Every row gives one point. Two turns around zero, p and q, are shown by what they do to some points. Write where each new point lands after one turn and then the other. Backwards means that the second turn is done in reverse. Each puzzle has new turns, and all numbers are rounded.

Turn p:
-.33,-.05,.10 => -.32,.14,.06
.09,-.37,-.38 => .25,.35,-.32
-.12,.22,.35 => -.28,-.26,.20
-.02,.15,-.66 => .45,.45,.24
.38,.05,.59 => -.10,-.67,-.17
Turn q:
-.48,.34,.26 => -.41,.09,-.49
.18,-.22,-.47 => .35,.26,.33
.20,.24,-.29 => -.14,.21,.34
-.08,.02,-.14 => .02,.16,-.01
-.27,.14,.59 => -.31,-.34,-.48
.45,-.52,.05 => .49,-.38,.29
Where do these land?
q, then p: .12,-.20,-.08 => .08,-.19,-.13
q, then p backwards: -.46,-.03,-.34 => -.11,-.39,-.41
p, then q: -.38,-.05,.20 => -.11,.16,-.38
p, then q: .72,.28,.21 => .66,-.34,.30

Turn p:
.05,-.10,.25,-.26,-.12,-.17 => -.12,.26,-.05,.01,.26,-.19
-.02,-.10,-.27,.31,.00,-.42 => -.35,-.21,-.19,-.25,-.02,.31
-.33,-.14,-.28,-.16,.21,.24 => .20,-.41,.11,.26,.19,.07
-.06,.16,-.17,-.04,-.20,.56 => .22,-.24,.30,.18,-.30,-.30
.39,.25,-.39,-.06,.19,-.35 => -.20,.08,.40,-.37,.03,.42
-.30,.10,.15,.24,.01,-.04 => -.06,-.01,-.27,.25,-.18,.11
.28,-.17,.72,-.03,-.09,.17 => .30,.53,-.32,-.09,.02,-.42
Turn q:
.09,.38,.05,.20,-.04,-.02 => -.17,.20,-.02,-.30,.14,-.12
.24,.20,.28,-.03,.02,.03 => -.16,-.01,.04,-.23,-.16,-.27
.20,-.24,.23,-.10,.18,-.33 => -.14,-.05,.38,.11,-.35,.04
.03,-.18,-.37,-.01,-.19,-.11 => .05,.22,-.07,.38,.10,.09
-.19,-.61,-.20,.21,-.01,.24 => .64,-.07,.11,.32,.10,.13
.19,-.15,.04,.02,.50,-.15 => -.13,-.22,.51,.08,.02,-.03
-.59,-.16,-.15,-.04,-.31,.00 => .29,.04,-.38,.08,.02,.50
.02,.75,.11,-.24,-.15,.34 => -.37,-.10,-.56,-.43,.15,-.32
Where do these land?
q, then p: -.04,.27,-.11,-.38,-.24,.01 => -.17,-.47,.09,.11,-.04,.14
p, then q: -.07,.19,-.17,.18,-.06,-.14 => .25,-.02,-.23,-.03,-.03,.08
p, then q: .09,-.06,.04,-.19,.47,.27 => -.10,-.07,.27,-.04,-.03,-.50
p, then q backwards: .57,-.23,.13,-.13,.22,.44 => .00,-.13,.26,.64,-.07,.39
p, then q backwards: -.09,.16,.02,.17,.07,-.41 => -.20,.18,-.08,-.16,-.11,-.34
q, then p backwards: -.09,-.01,-.34,-.05,-.05,.23 => -.26,-.25,.15,-.12,.14,.00
q, then p: .36,-.53,.42,.07,.06,-.02 => -.33,.42,-.26,-.25,-.12,-.40
q, then p backwards: -.36,.13,-.35,-.18,-.23,-.11 => -.30,-.07,.20,.14,.28,-.37
q, then p backwards: -.35,.07,.35,.50,-.24,-.26 => .61,.18,.09,.22,.38,-.13
